Rows are points. The window is the flat piece filled in between its corners: a triangle in 3 columns, a solid with four corners in 4, and so on. A path goes straight from each point to the next, and from the last back to the first. After which points does the path pass through the window?

Window (3 x 3)
-22 35 30

18 54 35

51 -57 -51
Path:
(1): 61 -85 -4
(2): 32 -13 -88
(3): 43 -19 -56
(4): 55 -48 -16
(5): 47 15 44
(6): 25 35 -3
(7): 2 -2 -50
(8): 21 -55 2
(9): -10 -6 59
(10): -22 60 3
(11): -11 48 -28
(12): 3 -4 36
Through the window after points: 1, 9, 11

Window (6 x 6)
-14 69 -32 29 0 -11

-15 65 77 94 30 -22

47 10 -13 -58 -112 11

54 19 0 -21 69 18

-25 -67 -29 12 -101 16

-15 -19 9 -35 42 -26
Path:
(1): -39 -11 33 -56 -38 57
(2): -19 16 -9 3 -52 29
(3): 42 -18 -26 23 -55 -29
(4): 8 2 -14 35 3 -49
(5): -51 17 14 -5 4 62
(6): -63 9 -1 21 -30 41
(7): 44 0 -34 49 -18 -67
(8): 63 -23 -22 -9 -13 -27
Through the window after points: none

Window (9 x 9)
-27 7 28 -39 -33 -75 -50 -103 -13

11 67 -36 -10 36 -25 56 -10 -2

46 51 -49 19 -82 83 82 -79 21

-84 0 68 10 -115 39 -22 -25 2

44 56 -49 35 -33 -4 -35 28 -18

9 9 -103 -60 37 -7 -54 -28 -10

1 -13 -73 57 20 73 -12 -6 1

-20 -37 7 -16 -52 -58 44 -24 -5

28 -49 65 -3 -33 12 41 25 -8
Path:
(1): -8 3 -1 -5 -34 15 34 -28 -106
(2): 2 7 8 0 -40 1 16 -24 30
(3): 7 12 -36 -17 -33 -16 -9 -40 78
(4): -26 11 -50 11 -20 -9 16 -45 -64
(5): -28 3 -9 -4 -6 -17 -9 -19 -87
(6): -17 9 -6 -12 -7 -27 -36 -21 24
(7): -18 -9 -6 12 -36 34 -21 -8 68
(8): -24 5 -24 42 -27 44 7 -30 -95
Through the window after points: 1, 7

Window (12 x 12)
-50 0 -49 -85 -27 0 8 19 67 -22 27 51

-63 13 -65 27 13 -6 -46 5 -58 -14 -21 14

17 38 48 29 73 51 68 20 4 -2 -30 -6

-25 12 85 -18 8 84 -66 -23 -14 -40 -2 15

-14 -26 14 39 -27 35 39 -114 -48 14 -62 46

-97 -83 8 0 38 -10 8 6 24 -22 45 51

-45 5 -34 -10 52 -54 -12 -23 84 7 32 70

33 -19 78 -49 -57 1 46 -6 40 53 -39 60

15 -114 -50 -35 -10 80 -83 -8 -5 -86 12 10

15 -17 -92 8 -67 -34 30 -23 69 15 86 62

24 -6 13 -30 75 -10 63 -17 -19 19 93 33

-39 42 15 -16 49 -44 -3 30 35 -80 16 5
Path:
(1): 2 -3 1 -10 27 3 29 -16 -8 -8 27 69
(2): 9 -22 12 -35 -13 21 10 6 14 -32 26 106
(3): 1 -41 2 -32 -1 17 13 -32 68 21 12 -55
(4): -28 -7 9 -34 16 -15 20 -1 37 7 7 -23
(5): -3 17 8 0 -2 11 9 12 12 -42 1 96
(6): -23 2 -27 -28 1 -1 4 8 41 -22 24 89
(7): -48 -37 -52 -58 -11 -19 -6 -31 71 9 36 -54
(8): -8 -16 7 -16 20 4 24 -32 3 16 37 6
Through the window after points: 4, 6, 8

Window (14 x 14)
-11 17 34 74 -63 -3 8 27 41 -38 9 5 61 4

-53 -27 -10 -37 -96 20 -82 11 47 -88 -23 -1 13 55

5 -13 -9 -35 -60 92 -15 -4 -58 55 66 -6 -80 40

-4 -62 -1 -13 -15 7 12 -37 -18 95 -26 13 -47 19

-16 -25 -12 41 -7 -22 -26 99 -31 27 61 36 57 20

37 -9 -99 -9 -70 41 -62 -84 11 -26 -6 -20 -19 87

25 -15 40 -21 -31 54 -17 -26 31 -62 59 -27 39 54

-79 -55 -52 -31 -54 -27 34 33 -6 -60 40 58 6 30

34 -25 -81 -21 -58 -35 56 64 -23 33 -27 55 10 19

-20 34 23 -42 -49 35 -24 -30 -59 52 44 -1 59 10

52 53 16 42 20 -35 26 55 -37 -9 29 62 -42 44

60 -38 -4 18 -82 11 -29 -28 66 -11 37 59 2 46

-40 36 3 -15 -12 -29 -22 67 34 29 67 -8 -14 31

29 34 50 27 -46 -90 -3 18 -11 -29 38 -33 22 26
Path:
(1): -16 -16 -3 -5 -65 7 3 13 -3 -2 24 18 20 80
(2): 1 -25 -10 -6 -43 19 -10 1 -10 -26 25 20 2 5
(3): 43 -20 -49 -31 -33 -3 -23 17 7 -25 8 17 7 -43
(4): -4 -8 -33 5 -70 -5 19 13 -10 15 0 21 5 102
(5): -19 -20 20 2 -72 21 0 6 0 -1 28 19 25 121
(6): 14 -3 -27 -27 -28 4 -31 -9 6 -25 40 11 13 -52
(7): 3 -12 -10 -25 -14 16 -41 -1 -1 -31 15 5 -19 -71
(8): -20 -8 0 -2 -41 8 -3 24 -18 27 32 2 12 67
Through the window after points: 3, 5

Window (14 x 14)
-22 -1 27 13 15 53 59 20 51 -14 -12 -7 -12 -30

-3 8 98 -23 44 -86 40 -44 -46 -32 39 -16 25 52

6 56 15 -55 40 -11 -90 -39 6 52 18 -33 17 -13

-8 -68 -5 -27 14 36 -43 31 -5 50 -54 -1 -16 -45

-41 10 23 -24 21 45 83 17 -22 27 75 16 27 -34

56 -31 40 8 -7 -82 14 -12 57 41 10 7 28 26

2 16 -14 -80 56 -2 -46 -11 13 58 -45 6 -87 2

-82 -55 -41 27 -53 -54 86 28 61 6 45 -50 -60 -34

26 -100 43 -30 -28 18 -30 -73 -33 -29 43 32 -56 3

26 -51 -3 -121 -49 24 41 1 -74 -48 -20 14 40 -26

-89 -50 -40 -50 -30 23 29 -85 46 62 5 32 42 -56

15 1 8 55 -22 -31 -60 6 -67 -24 30 66 -34 4

83 -14 -49 6 -20 -82 -19 -21 -62 38 -63 -55 -41 -7

-75 60 30 50 -58 28 3 36 -2 79 25 22 -27 12
Path:
(1): 1 -19 41 -53 -18 -14 8 4 -6 18 -44 20 -22 -78
(2): 12 -18 15 -28 -12 -41 2 -21 3 44 -13 2 -12 -33
(3): -7 -16 -52 17 28 10 -4 -17 42 3 22 -20 8 82
(4): -10 -44 -68 2 45 27 -14 13 6 39 18 -5 -9 77
(5): 1 -13 50 -37 -18 -12 -27 -7 -20 19 -29 21 -40 -75
(6): 4 -21 34 -19 -21 -15 30 1 -5 19 0 22 -37 -45
(7): -21 -48 -49 5 -13 14 5 4 -9 3 6 -3 28 88
(8): -15 -19 -61 14 19 39 11 -12 3 40 26 -21 18 68
(9): -13 13 63 -33 -39 -69 17 0 7 33 -18 20 -11 -94
(10): 5 -5 40 7 -14 -38 -22 -9 -17 12 11 32 -28 -44
(11): 10 -27 -21 21 -9 -1 -17 4 -22 2 19 20 1 53
(12): -6 -50 -26 -33 7 25 -12 5 -17 21 -3 -9 0 14
Through the window after points: 2, 4, 10, 12

Window (14 x 14)
40 22 -33 68 42 -59 20 -14 -11 32 16 32 -95 -12

-21 26 49 -31 -14 -30 -87 -3 51 21 -8 -68 -6 31

59 -34 -11 -23 14 29 -67 -60 -25 -37 -2 -19 29 -6

-19 -41 36 -68 -48 5 7 -21 2 -84 -21 12 -20 15

3 -49 -15 -33 -10 9 -44 54 39 -35 34 -10 14 65

-6 75 -33 31 25 -51 -22 18 -75 -26 44 -23 -43 -8

34 1 -32 -35 -121 6 1 -1 -1 -25 -16 57 37 -3

-7 -51 8 -2 -29 -66 -10 11 -6 -42 -25 45 66 -19

23 86 -47 6 78 -41 75 11 -7 21 3 -7 -16 -31

-17 -107 -50 -82 -81 -11 -16 -25 -34 -3 -16 -13 28 -5

-34 -74 -55 -9 -92 15 -19 -43 52 -79 -4 -11 47 -36

-33 57 33 60 90 23 10 -3 -55 75 77 17 -45 -6

-33 78 -39 32 94 5 -34 26 -39 34 -32 39 -68 -13

7 58 -61 -14 79 -54 -7 -39 -21 20 82 80 -49 -68
Path:
(1): -25 -3 -33 -14 -15 -42 7 -15 -5 -4 -2 21 10 27
(2): 0 35 -37 -1 37 -41 18 -21 -15 3 25 26 -4 4
(3): 23 3 -29 -29 8 -12 -17 10 -2 -7 16 24 -36 -88
(4): 44 -11 11 0 3 -5 0 34 -19 -12 -10 -1 -30 -92
(5): -1 17 -47 2 28 -37 -16 -55 -8 -7 21 22 13 47
(6): -31 15 -27 33 21 -39 -14 -37 -20 -3 5 13 -6 61
(7): 33 12 -4 -14 -4 1 -10 24 1 6 21 11 -37 -52
(8): 5 7 -3 -10 -16 3 -6 42 -8 -12 25 12 -51 -72
Through the window after points: 2, 4, 6

Window (14 x 14)
-41 7 15 40 8 23 -60 -25 61 72 75 -84 20 50

-16 39 -41 13 7 -42 -63 -21 -10 -60 74 67 57 -21

-30 17 -51 69 46 -31 -33 -16 39 -95 22 6 -15 -1

-23 22 -58 -1 111 8 -76 -10 -15 -39 46 65 -20 -5

-6 -46 -31 8 -77 73 49 -35 -27 46 -64 2 -13 -55

44 21 -35 29 -69 -7 19 21 -8 81 -46 -2 -56 -32

12 -63 -3 -11 -111 47 12 93 -45 27 -65 -27 -46 -51

14 -36 79 -27 -5 -34 -5 -60 45 56 63 -95 -32 12

62 -11 -31 28 70 -10 -79 -24 54 -43 24 35 63 6

-32 -1 -78 -42 11 -24 -21 7 66 -1 6 0 12 -15

-35 41 -1 3 33 -27 -119 -43 48 -49 -18 46 9 5

-9 55 -27 -8 41 12 -22 -2 37 -76 29 73 13 72

-21 -56 25 30 -66 26 53 59 23 72 -39 46 -38 -73

-28 -37 35 18 38 -71 -20 -38 3 67 7 -68 48 65
Path:
(1): 3 -64 -46 15 -52 -7 -39 -13 15 28 36 69 -60 -2
(2): 9 -79 -31 -7 -18 -17 -59 -37 28 17 18 58 -39 53
(3): -35 80 -28 18 86 2 -34 -17 8 -39 27 10 35 -34
(4): -6 54 12 -16 100 32 -25 25 39 -14 25 9 65 20
(5): 3 1 -44 21 -16 -30 -48 -31 14 -48 33 56 3 11
(6): -6 -61 -53 32 -42 -7 -58 -11 29 5 2 40 -49 27
(7): -4 23 -2 -19 -9 29 13 8 -1 -1 -10 -15 18 -54
(8): 14 75 74 -4 -2 34 4 15 -2 -27 -28 -13 2 -46
(9): -16 -50 -53 14 -17 -9 -36 -24 35 32 39 2 -10 5
(10): 4 -7 -40 24 -7 -17 -36 -16 28 3 0 36 -26 0
(11): 13 9 0 31 28 -1 -17 8 25 -20 7 -22 27 -20
(12): 6 44 17 -4 17 25 11 -1 20 -6 -19 -57 18 -33
Through the window after points: 4, 10

Window (14 x 14)
-13 -19 50 -43 -19 18 18 -40 -50 -40 56 22 -11 -4

30 37 -8 -26 14 76 29 39 24 30 11 -31 -11 12

23 -63 34 10 42 19 50 -1 -39 72 -16 -4 -45 44

-28 -62 -28 -58 -26 -35 85 -59 88 -86 16 66 20 -23

-2 -13 -53 65 -4 0 22 21 20 -51 6 48 19 64

51 53 -25 6 20 47 10 -72 -53 -51 -38 -10 -105 -25

51 82 -19 39 -12 11 64 -8 7 4 -56 -99 -8 3

33 12 50 -13 44 -48 40 -20 31 4 -16 57 2 -23

-20 56 -25 6 -5 -9 -18 30 -34 21 -81 -4 -42 6

-20 13 71 10 -43 93 -40 35 -27 -3 -93 28 16 -92

-1 27 -13 8 25 44 -24 -10 -17 44 -67 -7 59 -1

-69 19 26 1 -108 44 -68 -121 109 -102 26 53 -22 -48

-57 50 -1 26 59 -2 54 -76 46 -41 29 -27 -45 -30

36 -14 -58 30 34 -17 -4 24 14 -17 12 -65 -13 10
Path:
(1): -44 -14 45 -20 41 56 20 -6 5 -44 -53 -35 37 80
(2): 16 26 -34 10 -5 10 -5 -26 3 32 -29 23 19 -51
(3): 4 25 -10 13 -14 14 19 -33 2 -6 -8 34 -25 -35
(4): -1 13 7 -11 27 9 -5 -14 77 -74 -72 -62 -1 41
(5): -22 -6 29 -8 22 30 4 -39 47 -73 -58 -28 4 50
(6): 31 29 -45 25 -3 -25 36 -1 -11 35 23 15 -26 -29
(7): -13 8 -52 66 -72 -2 21 -18 13 22 68 -16 -23 -59
(8): 25 39 31 -38 47 53 0 -43 8 -85 -87 18 -27 50
(9): -17 15 36 -5 44 24 -2 -12 19 -44 -20 -12 -4 9
(10): -4 34 -5 24 -13 17 37 -31 6 2 -17 -6 -20 -40
(11): -4 10 -25 11 -23 24 26 -31 11 -9 -5 2 -22 -35
(12): -15 -3 29 -12 20 47 -22 -25 9 -110 -44 17 -20 70
Through the window after points: 1, 7, 9

Window (14 x 14)
2 -2 12 -99 -6 21 19 12 -45 22 18 121 16 -100

4 33 -34 45 20 44 12 4 30 12 18 2 -10 35

-11 15 -19 -56 15 16 -44 4 17 -9 57 12 -39 6

-1 -3 -26 10 -4 44 -14 -21 -29 10 47 -46 -25 18

34 -5 3 42 27 1 -14 13 -1 -23 14 -33 -38 13

15 72 42 16 -51 -39 27 90 6 4 67 -9 57 -13

10 -28 -38 48 -6 17 -37 16 20 39 40 8 -26 19

-9 -14 -7 -4 13 5 -32 -32 -13 -5 25 31 11 36

7 66 -6 8 -59 -65 8 -2 31 -22 43 -30 14 -23

-9 0 43 6 26 5 -2 -46 16 40 31 -5 -25 -10

-39 -3 -6 -6 -9 8 -14 -10 -14 8 6 8 -68 32

52 54 0 10 -33 -67 64 46 10 19 76 -1 25 17

6 12 29 21 -50 -18 79 35 49 -33 78 -15 34 -8

-9 -33 -26 -3 42 4 0 14 8 49 -13 -18 6 11
Path:
(1): 45 10 -9 -30 -26 24 -16 -3 58 1 6 15 -18 16
(2): 34 34 12 -5 -37 -20 11 21 10 26 38 -10 24 8
(3): -55 -2 10 17 9 -7 5 54 -11 -34 64 28 -28 -30
(4): -5 5 -23 33 10 -9 5 6 -16 13 36 4 -9 13
(5): 23 22 35 -42 -35 27 7 0 65 17 -3 -40 7 2
(6): 19 22 9 3 -53 0 17 2 18 -6 13 -24 3 -6
(7): -21 66 -18 13 6 -77 -13 12 9 -1 94 -3 10 -14
(8): -12 1 -6 26 35 -14 6 20 7 0 59 -12 8 -7
(9): 24 25 -19 -12 -59 7 -23 -15 24 25 -8 -41 -35 53
(10): -4 -17 4 -16 -22 22 -33 1 11 -2 5 -8 -11 34
(11): -42 44 -25 33 32 -29 50 -7 -32 31 50 30 -82 -10
(12): -31 15 -12 29 22 -11 -11 1 -30 21 49 -11 -19 4
Through the window after points: 6, 10
